Every row gives one point. A path goes straight from each point to the next, and from the last back to the first. The post is the endless flat space through its rows: a point in 2 columns, a line in 3, a plane in 4, and so on, so that a path can go around it. Count how often the path circles the post. Going back the other way cancels.

Post (2 x 3):
[[ 0.46 -0.10  0.04]
 [-0.44 -0.18 -0.23]]
Path:
[[-0.42 -0.05 -0.51]
 [-0.26  0.22 -0.03]
 [ 0.32 -0.03  0.50]
 [ 0.49 -0.30  0.23]
 [-0.63 -0.02  0.31]
 [-0.07  0.15 -0.02]
 [-0.19  0.09 -0.55]
 [ 0.12 -0.37 -0.64]
 [ 0.41 -0.39 -0.69]
 [ 0.41  0.23 -0.43]
 [ 0.35  0.28  0.26]
 [-0.14  0.30  0.12]
 [ 0.17  0.14 -0.31]
 [ 0.12  0.11 -0.77]
 [-0.33  0.08 -0.20]
 [-1.01  0.08  0.21]
 [-0.14  0.04 -0.14]
 [-0.10  0.08 -0.49]
 [-0.29 -0.50 -0.77]
 [ 0.47 -0.28  0.10]
 [-0.43 -0.42  0.22]
 [-0.02 -0.78 -0.16]
 [ 0.42 -0.66  0.28]
 [-0.19 -0.49 -0.06]
 [ 0.30 -0.32 -0.37]]
Times around: 0

Post:
[[ 0.57  0.23 -0.07  0.06  0.12  0.17 -0.24  0.08]
 [-0.21  0.50 -0.40  0.37  0.34  0.06  0.09  0.17]
 [-0.13 -0.32  0.07 -0.32  0.06 -0.34 -0.29  0.32]
 [-0.10 -0.31  0.32  0.20  0.96  0.04  0.27  0.03]
 [-0.39 -0.14  0.17  0.37 -0.13 -0.49  0.12 -0.04]
 [ 0.14  0.16  0.16 -0.42 -0.63 -0.03  0.40  0.42]
 [ 0.32 -0.19 -0.05 -0.30 -0.54  0.32 -0.37  0.07]]
Path (30 x 8):
[[-0.04  0.54 -0.51 -0.31  0.26  0.37 -0.17  0.76]
 [-0.47  0.21  0.48 -0.20 -0.32  0.01  0.28  0.37]
 [ 0.20  0.43  0.53  0.60  1.06  0.26  0.61 -0.10]
 [-0.56  0.66 -0.10  0.15  0.40 -0.15  0.53  0.51]
 [-0.21  0.25 -0.48  0.33 -0.12 -0.34 -0.81 -0.06]
 [-0.09 -0.47 -0.13 -0.28 -0.71  0.26  0.25 -0.26]
 [ 0.81  0.03 -0.15  0.23  0.11  0.17 -0.37 -0.04]
 [ 0.08  0.32 -0.17  0.04 -0.40  0.36  0.24  0.31]
 [-0.66 -0.23  0.56  0.09 -0.43  0.04  0.37  0.10]
 [-0.41  0.22 -0.23  0.12 -0.09  0.47 -0.40 -0.37]
 [ 0.19  0.35  0.04 -0.37  0.53 -0.10  0.56  0.43]
 [ 0.33 -0.10 -0.13 -0.29  0.05 -0.36  0.14  0.32]
 [-0.53 -0.73  0.02  0.52 -0.20 -0.28 -0.01  0.12]
 [ 0.13  0.24 -0.22  0.12 -0.19  0.08 -0.66  0.31]
 [-0.57  0.70 -0.36  0.05  0.73  0.36  0.13  0.18]
 [ 1.05  0.29 -0.14 -0.31 -0.27  0.44 -0.44  0.02]
 [ 0.22 -0.28 -0.02 -0.02  0.76  0.01  0.05  0.16]
 [ 0.30  0.68 -0.02  0.33  0.13 -0.32  1.00  0.60]
 [ 0.48 -0.12  0.75 -0.28 -0.10 -0.27  0.21  0.47]
 [-0.50 -0.03  0.22  0.31  0.04 -0.28 -0.04  0.01]
 [-0.39  0.01 -0.12 -0.27  0.34  0.10  0.32  0.17]
 [ 0.69 -0.58  0.39 -0.40  0.37 -0.02  0.13 -0.02]
 [ 0.61  0.02 -0.32  0.06  0.04  0.41  0.17 -0.29]
 [ 0.21 -0.21  0.13 -0.25  0.01 -0.16  0.40  0.24]
 [-0.08 -0.55  0.32 -0.04 -0.17 -0.19  0.19  0.20]
 [ 0.20 -0.16  0.71 -0.10 -0.86  0.06  0.22  0.15]
 [-1.08  0.21  0.08  0.26  0.31 -0.28  0.22  0.13]
 [-0.28  0.05  0.08 -0.18  0.24 -0.11  0.37 -0.03]
 [ 0.33  0.51 -0.91  0.25  0.89 -0.34 -0.50  0.33]
 [ 0.01 -0.63 -0.06 -0.18 -0.24 -0.25 -0.48  0.28]]
Times around: 5
